Each row of a before or after table is a point. One or more steps were done to the points. Then noise was added and the rows were shuffled. The steps act on columns, c1 being the first. Write out the steps. A step turns or swaps two columns, mirrors them in a line or flattens them onto one, adds a multiple of one to another, or multiplies or shifts one. Angles are multiples of 10 degrees, from the lower column toward the higher: turns from -170 to 170, lines from 10 to 170 but not 90. Use the fewest steps. Two steps may share a column if one is a turn and the other turns, adds or multiplies; they go together, in the order done. Otherwise the lowest column goes first.

Before:
-0.03; -0.74
-0.81; +0.18
-0.67; +0.23
+0.06; +0.25
-0.88; +0.33
-0.24; -0.53
-0.12; +0.15
-0.80; +0.17
-0.34; +0.47
-0.28; +0.32
-0.01; +0.29
+0.03; -0.17
-0.22; -0.25
-0.62; +0.35
After:
-0.22; +0.52
+0.16; +0.23
-0.60; +0.32
-0.82; +0.43
-0.11; +0.14
-0.18; -0.73
-0.50; +0.41
-0.31; -0.50
+0.04; +0.28
-0.01; -0.15
-0.76; +0.31
-0.23; +0.41
-0.78; +0.29
-0.24; -0.19
Steps: turn c1 and c2 by -10 degrees

Before, 11 rows:
-0.08; +0.03; -0.25; +0.22; -0.48; -0.40
-0.15; +0.24; -0.01; +0.20; -0.08; -0.34
+0.29; +0.55; -0.52; -0.07; -0.09; -0.64
+0.70; -0.33; +0.35; -0.39; -0.33; +0.89
+0.75; -0.76; +0.09; -0.28; -0.05; +0.88
-0.11; -0.11; -0.66; +0.37; +0.07; -0.47
-0.13; +0.31; -0.38; -0.61; -0.18; -0.13
+0.24; +0.48; -0.27; +0.11; +0.04; +0.25
+0.39; +0.11; -0.35; +0.12; -0.26; -0.59
+0.10; +0.28; +0.11; +0.12; +0.14; -0.92
+0.50; -0.59; +0.09; -0.43; +0.20; +0.76
After (11 x 6):
+0.35; -0.04; -0.67; -0.03; -0.13; -0.14
+0.34; -0.53; -1.08; +0.01; -0.01; -0.63
-1.05; -0.29; +0.86; +0.01; -0.21; +0.87
-0.66; -0.42; +0.69; -0.02; -0.46; +0.81
+0.19; -0.21; -0.17; +0.02; +0.29; -0.89
-0.05; +0.14; -0.56; +0.00; +0.17; -0.44
+0.28; +0.01; -0.23; -0.01; -0.05; -0.39
+0.33; -0.44; -0.81; -0.02; +0.01; +0.23
-0.06; -0.39; -0.49; -0.05; -0.15; -0.61
+0.07; +0.06; -0.25; -0.03; -0.39; -0.51
-0.78; -0.11; +0.68; +0.01; +0.06; +0.79
Steps: add -1 times c2 to c3; turn c1 and c2 by -120 degrees; multiply c4 by 0; turn c5 and c6 by 10 degrees

Before (9 x 11):
+0.31; -0.40; +0.84; +0.31; -0.31; +0.17; -1.01; -1.07; +0.22; -0.72; -0.54
+0.25; -0.13; -0.77; +0.14; +0.04; +0.18; -0.34; -0.53; -0.22; -0.22; +0.14
-0.12; -0.08; +0.06; -0.38; +0.63; +0.52; +0.05; -0.63; +0.14; +0.27; +0.00
+1.43; -0.32; +0.03; +0.19; -0.05; -0.23; +0.22; +0.06; -0.48; -0.61; -0.54
-0.23; -0.07; +0.51; -0.31; +1.09; -0.09; -0.16; +0.04; -0.74; +0.53; +0.03
-0.49; +0.19; +0.14; +0.72; -0.27; +0.23; +0.00; +0.42; -0.45; -0.01; -0.15
+0.39; +0.23; +0.54; +0.13; +0.24; +0.47; -0.25; -0.34; -0.31; +0.34; -0.07
+0.42; +0.26; +0.15; +0.16; -0.04; -0.10; -0.04; +0.87; -0.12; -0.45; +0.05
+0.38; +0.30; +0.34; +0.58; +0.23; -0.19; -0.03; +0.12; +0.32; -0.26; -0.06
After (9 x 11):
-0.51; -0.17; +0.12; +0.70; -0.25; +0.26; -0.12; -0.43; +0.42; -0.03; +0.36
+0.22; -0.14; -0.83; +0.13; +0.03; +0.17; +0.42; -0.22; -0.50; -0.21; +0.61
+1.42; +0.41; +0.06; +0.16; -0.05; -0.22; +0.00; -0.45; +0.04; -0.61; -0.07
+0.32; -0.55; +0.80; +0.35; -0.31; +0.16; +1.25; +0.26; -1.02; -0.70; -0.05
+0.44; -0.27; +0.35; +0.57; +0.26; -0.16; -0.14; +0.29; +0.14; -0.28; +0.46
-0.12; +0.13; +0.12; -0.34; +0.65; +0.53; +0.00; +0.14; -0.67; +0.27; +0.48
-0.22; -0.05; +0.49; -0.25; +1.09; -0.14; +0.19; -0.77; +0.07; +0.52; +0.53
+0.41; -0.29; +0.15; +0.23; -0.03; -0.08; -0.13; -0.19; +0.84; -0.47; +0.55
+0.40; -0.39; +0.52; +0.10; +0.22; +0.45; +0.08; -0.33; -0.37; +0.33; +0.45
Steps: multiply c7 by 1.3; turn c2 and c7 by -140 degrees; swap c8 and c9; shift c11 by +0.50
